Rows are points. A path goes straight from each point to the next, and from the last back to the first. The post is the endless flat space through its rows: a point in 2 columns, a line in 3, a plane in 4, and so on, so that a path can go around it. How many times does the path go around the post? Going back the other way cancels.
In the rows, zero is written as 128.

Post (1 x 2):
[[158 129]]
Path (22 x 2):
[[152  87]
 [164 100]
 [170 121]
 [167 169]
 [131 144]
 [133  92]
 [154  98]
 [111 132]
 [140 167]
 [189 149]
 [167 106]
 [120  94]
 [126 142]
 [159 149]
 [153 179]
 [163 171]
 [174 128]
 [166 108]
 [168 112]
 [194 148]
 [140 160]
 [112 120]]
Times around: 0

Post (7 x 8):
[[137 114 142  79  87  83 125 140]
 [163 103 141 117 170 114 136 108]
 [122 133  71  72 130  99  63 119]
 [158 151 124 163 132 107 140  72]
 [113 154 125  94 125 159 116 148]
 [ 99 147 111 165 164 163 123  77]
 [116 150 139 105 129 100 123 127]]
Path (28 x 8):
[[104 103 144  98 152  82 102 106]
 [124 125  91  90  98 135 108  75]
 [119 134  60 101 104 140 113  88]
 [133 128 131 137 116 120 137 157]
 [164 110 151 157 103 165 134 138]
 [160 128  93 133 111 194 111  90]
 [102  98 105 100 184  76  95  65]
 [137 109 140 131  79 103 161  94]
 [117 154 121 129 123 130 126  47]
 [165 148 122 100 106 122 106 122]
 [101 189  94 139 167 126  81 108]
 [135 125  67  94 124 109  98 156]
 [121 137  73  86 160 140 107 122]
 [139 176  78  79 158 111  80  87]
 [ 96 150 139 123 135 108 100  62]
 [132 154 131 101 140  89 132 102]
 [157  54  93  79 130  15  99 110]
 [159 105 136 174 175 136 138 118]
 [107 156 121 147 174  83  84 121]
 [133 143 124  95 107  97 132 161]
 [230 184 114 135 112 119 176 125]
 [162 117 118  97 123 116 112 157]
 [140 125  74 128 169 132 105 123]
 [168 125 115  91 130 126 139 132]
 [161 171  70  83 114 152  96  80]
 [150 135  86 122 141 135 123 100]
 [160 157  88 113 168 103 118 152]
 [164 133  75  83 137 131  61 141]]
Times around: 1

Post (11 x 12):
[[114 122  95 151 120 112 129 119 146 135 120 129]
 [159 116 142 106 114 140 163 139 170  93  68 131]
 [ 96 140 156 124 157  98  84 117 141 135 139  96]
 [101 111 134  93 138 132 179 161 115  83 138 124]
 [144 166 130 133 126 119 120 159 127 124 131 161]
 [109 145 127 112 162 132  96 192 149  97 124 111]
 [ 90 150 140 141 141 125 111 206 135 129  98 142]
 [144  86 131 150  81 149 144 139 148 120 103 108]
 [ 85 127 135 100 150 156 156 160 151 141 152 121]
 [187 144 155 130 149  70 137 131 164  88 111  73]
 [121 126 120 173 150 161 140 124 135 120 132 105]]
Path (24 x 12):
[[113 175 112 121 137 157 127 116 144 114 142 149]
 [111 128 156 142 142 107 135 162 148  98 133 112]
 [124 146 119 145 152 148 154 164 160 164 135 165]
 [120  96  81  92 159 113 138 120 111  70 150  82]
 [137 111 100 105 130 104 139 158 110  84  99 167]
 [ 96 141 139 158 152 142 159 146 161 168 116 171]
 [ 55 151 201 113 183 103 187 159 136 107 134  81]
 [110 114 106 187 148 106 111 157 128  92 154  66]
 [114 118 128 116 176 120 106 172 165 103 142  95]
 [205 153 137 100 149 145 186 105 142 108 106 145]
 [113 150 191 137 131  67  87 249 152 128  77  48]
 [165 137 115 151 142 104 141 123 160 135 127  89]
 [101 121 118 119 185 166 134 184 139 124  83 138]
 [156 113 108 121  86 166 118 115 127 108 133 137]
 [132 162 164 144 148 176 131 185 165  80 108  88]
 [116 142 135 114 128 118 153 201 160 102 121 161]
 [118 163 173 128 141  91 110 130 167 105 126  95]
 [105 131 161  78 145 192 147 170 159 118 155 133]
 [113 144  87 137 124 128 175 107 113  93 141 173]
 [ 90 110 150  90 111 159 140 117 131 131 100 134]
 [145 141 130 143 137  91  77 159 161 168  98  82]
 [ 91 122  61 155 124 102  95  62 121  81 128  82]
 [135 155 139 101 120 145 160 157 151 101 134 134]
 [117 139 140  69 167 151 124 189 225 149 115  42]]
Times around: 1
